Each row of a before or after table is a point. One or more steps were done to the points. Then noise was added and the rows were shuffled. The steps act on columns, c1 being the first. Write out the steps. A step turns or swaps two columns, mirrors them in a line or flattens them onto one, adds a multiple of one to another, or multiplies or shifts one. Angles are multiples of 10 degrees, from the lower column toward the higher: turns from -170 to 170, lines from 10 to 170 but not 90. Use the fewest steps. Two steps may share a column if one is a turn and the other turns, adds or multiplies; they go together, in the order done. Otherwise the lowest column goes first.

Before (8 x 2)
[[-0.45 -0.24]
 [-0.13 -0.04]
 [-0.40 -0.39]
 [-0.19 -0.01]
 [ 0.53 -0.06]
 [ 0.29  0.08]
 [ 0.11 -0.09]
 [-0.47 -0.07]]
After (8 x 2)
[[-0.30 -0.01]
 [-0.07 -0.12]
 [ 0.51 -0.08]
 [ 0.13  0.01]
 [ 0.51 -0.23]
 [ 0.46  0.09]
 [ 0.18  0.05]
 [-0.49 -0.23]]
Steps: mirror c1 and c2 in the line at 100 degrees

Before (10 x 6)
[[ 0.42 -0.22  0.09  0.29  0.29 -0.22]
 [ 0.06 -0.30 -0.01 -1.17 -0.10  0.23]
 [-0.02  0.11 -0.05  0.44  0.67  0.15]
 [ 0.42 -0.02  0.11 -0.07 -0.04  0.30]
 [ 0.14  0.45  0.30  0.47  0.06  0.34]
 [ 0.01 -0.19  0.09  0.23 -0.07  0.23]
 [ 0.34  0.24 -0.19  0.30  0.05 -0.28]
 [ 0.12  0.47  0.90  0.40 -0.12  0.16]
 [-0.06 -0.30 -0.19  0.50  0.14  0.26]
 [ 0.07 -0.04 -0.14  0.10  0.05 -0.16]]
After (10 x 6)
[[ 0.06 -0.30  0.23  0.01  0.12 -0.07]
 [ 0.41 -0.04  0.25  0.01 -0.02 -0.21]
 [ 0.07  0.01 -0.11 -0.01  0.06  0.18]
 [-0.02  0.52  0.16  0.00  0.45 -0.02]
 [ 0.34  0.21 -0.19  0.00 -0.11  0.27]
 [ 0.14  0.38  0.23  0.00 -0.24 -0.39]
 [ 0.00 -0.19  0.19  0.00  0.07 -0.16]
 [ 0.43  0.02 -0.24 -0.01  0.35  0.01]
 [-0.06 -0.14  0.31  0.00  0.30  0.09]
 [ 0.12  0.29 -0.16  0.01 -0.39 -0.90]]
Steps: turn c2 and c5 by -40 degrees; turn c3 and c6 by -110 degrees; multiply c4 by 0

Before (10 x 11)
[[-0.24  0.11  0.02  0.36  0.01 -0.26 -0.26 -0.49  0.18  0.12 -0.03]
 [-0.13 -0.07  0.13 -0.06 -0.03  0.33 -0.41 -0.36 -0.03  0.13  0.01]
 [-0.04  0.36 -0.01 -0.02 -0.11  0.13  0.37  0.19  0.06  0.20  0.22]
 [-0.23 -0.26  0.32  0.26 -0.07  0.18 -0.59  0.17 -0.05 -0.17  0.15]
 [-0.47  0.34  0.17  0.39  0.07  0.29 -0.44 -0.25 -0.18  0.26 -0.36]
 [-0.22  0.08 -0.08  0.02  0.28 -0.37 -0.61  0.22 -0.05  0.22  0.21]
 [-0.41 -0.25  0.18 -0.15 -0.53  0.29 -0.51  0.15 -0.11  0.08 -0.26]
 [ 0.37  0.11  0.08  0.20  0.21 -0.27 -0.40 -0.36  0.23 -0.09 -0.23]
 [-0.43 -0.43  0.23  0.27  0.25  0.31  0.74 -0.43 -0.12 -0.14 -0.65]
 [ 0.34  0.24 -0.79  0.57 -0.05  0.02 -0.34 -0.41  0.05  0.03  0.26]]
After (10 x 11)
[[ 0.13  0.30  0.00 -0.07 -0.05  0.10  0.41  0.21  0.07  0.20  0.15]
 [ 0.08  0.22  0.07  0.23  0.17 -0.28 -0.44 -0.38  0.23 -0.11 -0.16]
 [-0.09 -0.29  0.31  0.13  0.08  0.19 -0.58  0.16 -0.04 -0.13  0.23]
 [ 0.12  0.34 -0.81  0.33  0.24  0.01 -0.26 -0.42  0.03  0.03  0.31]
 [-0.01  0.03  0.03  0.21  0.19 -0.26 -0.25 -0.49  0.18  0.10  0.03]
 [-0.05 -0.09  0.13 -0.03 -0.06  0.32 -0.40 -0.39 -0.03  0.14  0.06]
 [-0.09 -0.36  0.19 -0.34 -0.27  0.31 -0.54  0.14 -0.12  0.05 -0.16]
 [-0.17 -0.53  0.23  0.30  0.27  0.31  0.59 -0.43 -0.13 -0.15 -0.78]
 [-0.01  0.00 -0.09  0.13  0.13 -0.37 -0.58  0.21 -0.07  0.24  0.30]
 [ 0.03  0.13  0.16  0.26  0.25  0.30 -0.50 -0.25 -0.19  0.25 -0.28]]
Steps: flatten c1 and c2 onto the line at 70 degrees; flatten c4 and c5 onto the line at 40 degrees; turn c7 and c11 by -10 degrees

Before (12 x 18)
[[-0.17 -0.25  0.04  0.01  0.04  0.32  0.12 -0.12  0.33 -0.22  0.17  0.07
  -0.76  0.25 -0.10  0.22 -0.05 -0.16]
 [ 0.44  0.56  0.32  0.07  0.17 -0.04  0.24  0.10 -0.20  0.05  0.32  0.41
   0.47  0.11  0.31  0.33  0.01  0.39]
 [-0.02 -0.07 -0.26  0.10  0.49 -0.15  0.21 -0.25  0.33 -0.04 -0.14 -0.19
  -0.33 -0.01  0.00  0.36  0.14 -0.05]
 [-0.18 -0.45 -0.38  0.06  0.48 -0.05  0.21 -0.06  0.54 -0.29  0.13  0.28
  -0.11  0.31 -0.23  0.01  0.04  0.06]
 [-0.55  0.17 -0.13  0.24 -0.23 -0.25 -0.01 -0.09 -0.14 -0.11 -0.03 -0.40
   0.29 -0.02 -0.45  0.13 -0.15 -0.28]
 [-0.28 -0.29  0.17  0.54 -0.07 -0.28 -0.01 -0.55  0.27  0.07  0.03 -0.24
   0.04 -0.32 -0.31 -0.26 -0.14  0.13]
 [ 0.43  0.37  0.39 -0.20 -0.04  0.00  0.31  0.16 -0.03  0.41  0.60 -0.33
   0.39  0.27  0.22  0.00  0.15  0.12]
 [ 0.10  0.12  0.19  0.36  0.27 -0.36 -0.04 -0.32  0.17 -0.22 -0.20 -0.29
   0.12  0.13 -0.70 -0.17 -0.32  0.12]
 [ 0.44  0.41  0.42 -0.51 -0.05  0.01  0.13 -0.37  0.15  0.20  0.40  0.11
   0.57  0.26  0.35  0.32 -0.08  0.01]
 [-0.16 -0.36  0.36  0.30 -0.17 -0.69 -0.06 -0.20  0.02 -0.07 -0.23 -0.22
   0.12 -0.11 -0.69  0.08  0.13 -0.09]
 [ 0.19  0.54  0.58 -0.24  0.19 -0.27 -0.26  0.21  0.09  0.41  0.09  0.07
   0.56  0.11  0.33 -0.02 -0.13  0.29]
 [ 0.41  0.20  0.44 -0.23 -0.29 -0.04  0.31  0.05 -0.12  0.22 -0.05 -0.20
   0.56  0.32  0.56  0.05 -0.24  0.29]]
After (12 x 18)
[[ 0.43  0.34 -0.01 -0.20 -0.03  0.40  0.31  0.16 -0.03 -0.44  0.60 -0.33
   0.40  0.27  0.23  0.00  0.00  0.13]
 [-0.18 -0.20 -0.06  0.07  0.47 -0.39  0.20 -0.06  0.54  0.49  0.13  0.28
  -0.11  0.30 -0.23  0.02  0.00  0.06]
 [-0.55 -0.14 -0.24  0.24 -0.23 -0.12 -0.03 -0.09 -0.14 -0.14 -0.03 -0.40
   0.29 -0.02 -0.46  0.13  0.00 -0.28]
 [ 0.19  0.31 -0.27 -0.23  0.19  0.58 -0.26  0.21  0.11 -0.61  0.09  0.07
   0.57  0.11  0.33 -0.02  0.00  0.29]
 [-0.28  0.12 -0.28  0.54 -0.07  0.18 -0.02 -0.54  0.27  0.26  0.02 -0.24
   0.04 -0.32 -0.31 -0.26  0.02  0.11]
 [-0.17 -0.19  0.31  0.01  0.05  0.05  0.11 -0.12  0.33  0.29  0.18  0.07
  -0.75  0.25 -0.10  0.22  0.00 -0.15]
 [ 0.44  0.14  0.01 -0.51 -0.04  0.42  0.13 -0.37  0.15 -0.45  0.41  0.10
   0.57  0.26  0.35  0.33  0.00  0.00]
 [ 0.10 -0.24 -0.35  0.36  0.28  0.20 -0.04 -0.32  0.17 -0.08 -0.20 -0.30
   0.13  0.14 -0.70 -0.18 -0.01  0.12]
 [-0.02 -0.03 -0.16  0.10  0.49 -0.26  0.21 -0.25  0.33  0.07 -0.13 -0.19
  -0.33 -0.01  0.01  0.37  0.00 -0.05]
 [-0.15  0.00 -0.68  0.29 -0.15  0.36 -0.06 -0.19  0.03  0.36 -0.22 -0.22
   0.13 -0.12 -0.69  0.08  0.00 -0.08]
 [ 0.43  0.18 -0.05 -0.23 -0.29  0.43  0.30  0.05 -0.12 -0.24 -0.05 -0.20
   0.57  0.31  0.57  0.06  0.00  0.29]
 [ 0.44 -0.06 -0.03  0.06  0.17  0.33  0.24  0.09 -0.20 -0.56  0.32  0.42
   0.46  0.10  0.31  0.33  0.00  0.40]]
Steps: turn c2 and c10 by -100 degrees; swap c3 and c6; multiply c17 by 0
